Each row is a point. The points of each table are mixes of a few directions, plus a little noise. How many directions does each table use, and how many do they share? Where both have some left over, give the other angles between the two spaces (their principal angles), to ten degrees, smallest first.

First:
[[  2   1]
 [ 52  13]
 [ 31   8]
 [-18  -4]
 [ 26   7]
 [-93 -24]]
Second:
[[-32  -8]
 [-39 -10]
 [ -8  -2]
 [ 79  20]]
Directions: first 1, second 1, shared 1

First (7 x 3):
[[  1 -36 -18]
 [ -8   3  13]
 [-62  16  99]
 [ 26  38 -23]
 [ 19  39 -12]
 [ 21 -16 -38]
 [  1 -43 -21]]
Second:
[[ 20 -46 -14]
 [ 34 -59 -22]
 [-22  38  14]
 [-41 -20  20]
 [  7  -5  -4]
 [-52  62  32]
 [ 55  31 -26]]
Directions: first 2, second 2, shared 1; angles 30

First:
[[-29 -13 -17  -2 -10   7]
 [ 73  16  37  -3  -2 -16]
 [-75 -11 -35   6  11  16]
 [-86 -15 -41   6  10  19]
 [ 83  40  52   7  34 -22]
 [ 34 -17   4 -14 -43  -3]]
Second, 9 rows:
[[-11  -1  -8   7 -10   7]
 [-58 -74 -35 -72  -1  -4]
 [ 34  44  25  48   2  16]
 [ 16  50  -3  57 -29  -8]
 [ 28  14  24 -26  62 -39]
 [ -5 -37  -3 -47  10  -8]
 [-13 -31   1  -9 -15  43]
 [-14  20  12  -7  78 -18]
 [ 23  17 -14  48 -95  12]]
Directions: first 2, second 4, shared 2

First:
[[ -7  -7  -3  -8  -2   7   0   2]
 [-68 -70 -32 -85 -24  74   2  16]
 [ 25  25  11  31   9 -26   0  -6]
 [-46 -47 -21 -57 -16  50   1  11]
 [ 58  59  27  72  20 -63  -2 -14]
 [ 41  42  19  51  14 -45  -1 -10]
 [-34 -35 -16 -42 -12  37   1   8]
 [ 31  32  14  39  11 -34  -1  -7]]
Second (10 x 8):
[[ -8   6  12  20 -41  13 -15  -1]
 [ 11  20 -51 -39 -13 -35 -30 -24]
 [ 10   5 -16 -45 -21 -35 -65 -64]
 [ -7  15 -12  30 -25  19  25  41]
 [-14 -26  62  52  24  46  49  40]
 [  6  -9  13 -32 -11 -22 -58 -63]
 [ -8  28 -33  32 -42  16  26  52]
 [  4  13 -23 -19 -28 -18 -34 -24]
 [ -8 -24  40  40  61  37  76  58]
 [ 13 -28   8 -38  96 -21  25 -14]]
Directions: first 1, second 3, shared 0; angles 90

First (8 x 9):
[[-39  35  59   2   5 -39 -39  38 -40]
 [ 23   1 -51 -17  21  17 -11  14  55]
 [  2 -33  29  26 -32   3  63 -18 -41]
 [ 43  11 -21  -4  -1  52  13  -3  72]
 [-47  64  23 -19   6 -28 -39 -14  -9]
 [ 11 -81 -21  24 -25  -5  85 -28 -51]
 [ 42 -15 -36  -6  14  39 -52 -17  46]
 [-35  17  18  -6  11 -41 -20  28 -32]]
Second (8 x 9):
[[ -16   34  -10  -18    1    5  -39  -56   11]
 [   1    6  -51  -24   25   -1  -45  -11   30]
 [ -24   18   24    1   -4  -21   12   11  -21]
 [  11   -3  -13   -3   -6   25  -39  -66    7]
 [  47   -2    9   15  -23   59   42  -19   47]
 [  15  -49   -3   16    4   -9    9   38  -23]
 [ -64  -26   18    2   27 -103   -6   95  -97]
 [  29   22   26   12  -24   44   66    7   46]]
Directions: first 5, second 4, shared 4

First, 11 rows:
[[   8   57   14   -6   10  -18  -16   21  -31  -82  -53   -9]
 [ -13  -25    1    5  -23    9    3   -8    2   38   47   -3]
 [ -15  -31    0    5  -25   12    4  -10    4   47   55   -3]
 [  17   54    6   -7   27  -19  -10   19  -19  -80  -73   -2]
 [ -11   -7    6    2  -20    4   -3   -2   -8   12   30   -6]
 [ -16   -7   11    3  -31    5   -6   -1  -15   13   44  -11]
 [  23  -26  -29   -1   50    3   22  -13   47   33  -44   26]
 [   0  -30  -12    2    5    9   12  -12   22   43   16    9]
 [  38   42  -16  -10   71  -20    4   12   16  -67 -121   19]
 [ -19  -36    2    6  -33   14    3  -12    2   55   68   -5]
 [ -14   10   15    1  -29   -1  -11    5  -24  -11   29  -14]]
Second, 8 rows:
[[-11 -44 -15   2  30 -30 -12   1 -21  50   7  31]
 [-35 -35   3  41  30 -10 -16  33 -24  23   8  44]
 [ 22  57   9 -26 -53  33   2  24  26 -89 -16 -33]
 [  0 -38   6   3 -12 -24   2   8   0  28 -21   1]
 [ 11  56   2 -51 -11  48   1  25 -17 -66 -22 -57]
 [ 15   2 -25 -20   0  -8  23 -35  21  20  31  31]
 [  6 -10  -8  13  25 -37 -52 -13 -12  12  12   5]
 [ -8  13  29  38  -9  28  52 -44  27  22   1 -22]]
Directions: first 2, second 6, shared 0; angles 30, 80

First:
[[ 41 -63  -3 114  69   4  -3  32  23 -29 -49  24  28   6]
 [-10 -10  23  -9  34   6  17 -16 -31 -20  -9 -11  -4  22]
 [ 59  31  -2  14   7  14  21 -23 -18 -10   2  40 -27 -13]
 [  3 -24  -4  25  56  20  32  -4 -53 -38 -40  -6 -12   3]
 [-16  12  80 -57  26  -8  10 -49 -20 -10  33 -11   0  62]
 [-78  20 -52 -82 -61   4   2  13 -33  19   3 -55 -18 -36]
 [ -3  10  10   0 -79 -43 -71  28 121  64  57  13  45   3]
 [  6  20  -3 -20 -10   5   9 -12 -15   1   7   3 -15  -6]
 [ 35  22  -9   7 -10   6   6  -8   0   3   5  25 -15 -15]
 [-35 -18 -41   8 -32  -8 -23  39  27  19 -10 -23  17 -25]]
Second:
[[ 25 -23  -6 -22  27  47  -9  98 -36 -22  12  45  -7 -46]
 [ 20 -17  -7   4   1   7  16  22  15  25  23  24  18  -1]
 [-47  13  47 -64  11   3 -26  -2 -40 -35   3 -30 -18  15]
 [-35  23  19  -2 -18 -37  -2 -79  16   6 -10 -46  -1  41]
 [ 61 -49 -21  10   8  28  41  80  33  60  62  73  46 -14]
 [ 45   0 -61  90 -18 -14  21 -25  43  26 -29  16   7 -18]
 [ -7 -20  35 -55  10  12  10  34  -2  22  54  16  23  20]
 [-15  23  -9  16  -1  -5 -23 -22 -22 -39 -45 -25 -30 -15]
 [-48  40  14  -7  -2 -16 -40 -52 -38 -61 -59 -56 -45  -1]
 [ -1  10 -11  31 -18 -27  10 -54  29  19 -11 -18   7  19]]
Directions: first 4, second 3, shared 1; angles 50, 90

First, 10 rows:
[[ -33  -26   -9   25  -33    0  -59  -28   -2   16  -41   22  -24  -39
    -9   25  -35   33]
 [   6   12   -4   28    0    3  -25    8    4   18    2   10  -17   20
    -5   17  -35    1]
 [ -10   11  -26  -55   -7   16   -6    7   -3  -44   41  -35   29  -55
    -7  -14    1    0]
 [   0  -31   36   55    1  -23   15  -23    0   47  -67   44  -29   46
    12    9   20    8]
 [  -7   45  -56    0  -19   33  -95   27    6  -17   62  -22   -9  -41
   -29   34 -107   10]
 [   0  -17   18   -9    6  -11   36  -10   -3    0  -18    3    8    6
    10  -16   43   -3]
 [   6  -16   25   38    6  -15   16  -10    1   32  -39   28  -19   40
     8    5   14    1]
 [ -13  -41   25  -77    5  -16   92  -26  -11  -43  -17  -23   49  -41
    22  -56  121   -7]
 [  32   34    1   14   25    4   14   31    6    8   34   -5   -2   52
     0    2  -17  -24]
 [  19   28  -10  -19   16    9   13   25    2  -17   44  -21   15   12
    -2   -8   -5  -18]]
Second, 9 rows:
[[-44  -4  22 -30 -58  24 -88 -45  50 -29  24 -24  11 -95  -9  38 -22  19]
 [ -4 -12  43  53  -7 -13 -21 -18  20  30 -25  34 -20  30   2  21 -10  -1]
 [ 18 -12  24  28  10 -10  40 -12   5  46 -53  18 -24  61  19   5  36   2]
 [ 14  13 -42 -27  24   1  32  33 -33 -22  24 -15  16   1  -4 -30   0  -8]
 [ 11   0 -19 -38   3  10  39  -3  -4   5 -16 -25   2   3  12  -9  38   7]
 [-10  16 -32 -13   7   1 -30  32 -22 -49  62  -6  25 -42 -24 -18 -49 -11]
 [  5  -6   8  -1  -3   1  15 -11   7  17 -23  -2  -8  14  10   5  21   5]
 [-17  -4  46  90   0 -26 -72   6   9   2  22  60 -10  12 -23  19 -76 -17]
 [ 28   7 -49 -63  24  12  84  18 -29   0 -15 -40   7  18  18 -32  59   4]]
Directions: first 3, second 3, shared 1; angles 40, 50

First, 8 rows:
[[  15  -29   11  -27   16  -28   20   22   23   16  -21    8    2   21
    26   51   50  -56  -20  -31  -44   -8   18   47]
 [   9  -20   17  -41    1  -19   19   13   22   16  -10   -5  -14   21
    17    8   49  -43  -11  -16  -14  -15   16   44]
 [ -12   17   23  -50  -44   20    3  -19    5    7   24  -34  -48    6
   -19 -115   15   22   16   35   76  -24    0    6]
 [   1    1  -19   44   22    0  -10    3  -14  -12   -7   18   30  -13
     1   53  -31   10   -2   -9  -31   19   -8  -25]
 [  -2   10  -33   76   27    9  -23   -2  -28  -22   -3   25   45  -27
    -7   64  -64   35    4   -4  -33   31  -18  -53]
 [ -12   22    7  -14  -29   22   -7  -19   -7   -3   21  -21  -25   -6
   -21  -82  -14   35   16   32   58   -9   -7  -17]
 [  13  -29   35  -80  -10  -28   34   17   39   29  -13  -15  -35   37
    24  -13   87  -69  -17  -19   -6  -30   27   76]
 [ -11   27  -40   91   18   25  -35  -15  -42  -31    9   21   45  -39
   -21   35  -94   67   14   14   -7   36  -28  -80]]
Second:
[[   9    8  -18   16   34   -6   -9   -2   11   -4    3   14   13  -11
    -3   45  -32   -3    4  -16  -12   12   -6  -22]
 [ -34  -31  -15   -6  -31   36   -4   40 -103  -34  -94  -64   -1   34
    42    2   32  -39   45   31   31  -20  -29   -9]
 [ -19  -14  -31  -35   10   28  -12   32  -66  -31  -83  -65  -18   30
    34   22    3  -59   63   14   57  -21  -36  -27]
 [  20   18   22    7    4  -24    8  -29   68   28   70   46    1  -22
   -30  -21   -8   37  -41  -15  -27   12   27   18]
 [ -20  -18    2  -12  -31   20    3   20  -53  -14  -45  -38   -8   21
    21  -22   30  -18   20   22   22  -16  -11    7]
 [  15   18   56  -61  -41  -20   26  -36   86   46   84   15  -49   -2
   -35 -121   44   29  -39    6   26  -19   40   58]
 [  10   11  -17   -9   34   -4   -8   -3   18   -2    1    2   -4   -5
    -3   30  -27  -14   13  -14   10    4   -8  -19]
 [  15   10  -23   43   45  -13  -12   -6   19   -3   15   37   31  -23
    -8   71  -48   11  -10  -25  -40   26   -3  -28]
 [   5   -2   24   57  -24  -16   10  -15   19   16   48   53   35  -22
   -18   -7    5   56  -55   -4  -68   22   26   22]]
Directions: first 2, second 3, shared 1; angles 90
